Every row gives one point. The last column is the point's height on a tilted bowl or saddle (a function of degree 2), plus a little noise. Count its main directions that bend up, bend down and stay straight.

Points, 11 rows:
[[ 13  14  15]
 [ 29  -2  26]
 [ 42 -35  60]
 [  2  28   9]
 [-18  26   7]
 [ 36  25  27]
 [-12 -10  18]
 [ 41   9  34]
 [-34  60  24]
 [  8 -41  45]
 [-54 -47  59]]
Directions: 2 up, 0 down, 0 straight

Points (17 x 4):
[[-26  33 -23  -8]
 [-10  -1  -4 -13]
 [  0   0  -1 -14]
 [-13  28 -18  -8]
 [  4 -27 -29 -49]
 [  2   0 -21 -23]
 [ -5 -18   5 -16]
 [ 20 -10   5 -30]
 [  3 -19   7 -19]
 [ -7  39 -16  -8]
 [  5   6 -11 -18]
 [-15 -13 -17 -23]
 [-13  60  38 -60]
 [ -3 -13  12 -14]
 [ -6 -18   6 -16]
 [ 12  27   2 -22]
 [ -6   2  19 -13]]
Directions: 0 up, 2 down, 1 straight

Points, 16 rows:
[[  3   4  -5   7]
 [ 28 -15  -4   8]
 [ 18 -39 -47 -12]
 [-23 -30  21  -2]
 [ -6   0 -14   3]
 [ 15 -15  22  10]
 [  5 -34  41  11]
 [-56 -60   0 -60]
 [ 27   3 -13   7]
 [ -8   4   4   7]
 [-18  12  -6   5]
 [-18  -3  27   8]
 [-23  -2  -1   1]
 [-39 -27  22  -8]
 [-20 -20  -3  -5]
 [-46   0  -8  -9]]
Directions: 0 up, 1 down, 2 straight

Points (24 x 5):
[[  3  27  25   8 -20]
 [ 14  -8  17  15  12]
 [-11   1  31  -9  -6]
 [ -5 -16  -9  -9   6]
 [ 17 -10  17  -5  13]
 [-49   5 -27 -10   9]
 [ 40 -20 -29 -16  -8]
 [-18 -40 -21  11  34]
 [  1 -34 -43 -46 -28]
 [ 33  -7 -41 -21 -18]
 [ 40  15  -5  -8  10]
 [ 53  31 -30  13  21]
 [ 10 -21  22   3  20]
 [ 36   8 -12  -3   8]
 [  1 -28 -57 -60 -47]
 [-21  44 -11  -9 -12]
 [ -9 -23  13   8  19]
 [-33  -7  11 -21   7]
 [ 18 -29  -1 -15  14]
 [ 31   1   8  -5  12]
 [ 38  17   2 -26  12]
 [  3 -21 -32  58  60]
 [-26 -36  25 -36  33]
 [  1  13 -13  13  -2]]
Directions: 3 up, 1 down, 0 straight

Points (26 x 5):
[[ -8 -13   5   2  -7]
 [-28  -4  58  23  13]
 [  4 -23 -37   2  -5]
 [  6   4  -7   9  -6]
 [ 19  -8  25  14   4]
 [-14 -27 -17   1  -5]
 [ 10   5 -11  15  -6]
 [ 47 -15  15 -21 -23]
 [  4  11 -10  -2 -13]
 [ -9 -12  19 -51 -60]
 [ 34   6  32   3   4]
 [-15 -18 -10 -10 -15]
 [ -6  -6 -12 -10 -16]
 [ 10 -26  28  -3 -12]
 [-29 -29 -19 -24 -23]
 [ -9   4  -2 -21 -22]
 [ -1  -1 -14  17  -6]
 [-36  -2  24  -4 -11]
 [-19   2   5  18  -1]
 [-14  25 -17  17 -15]
 [-16  -9   9   1  -8]
 [ -3  24  13  24   5]
 [-20  12  43  35  21]
 [ -4   5 -13  45  -4]
 [  6 -60  27 -30 -54]
 [  3   4 -14 -26 -26]]
Directions: 1 up, 1 down, 2 straight
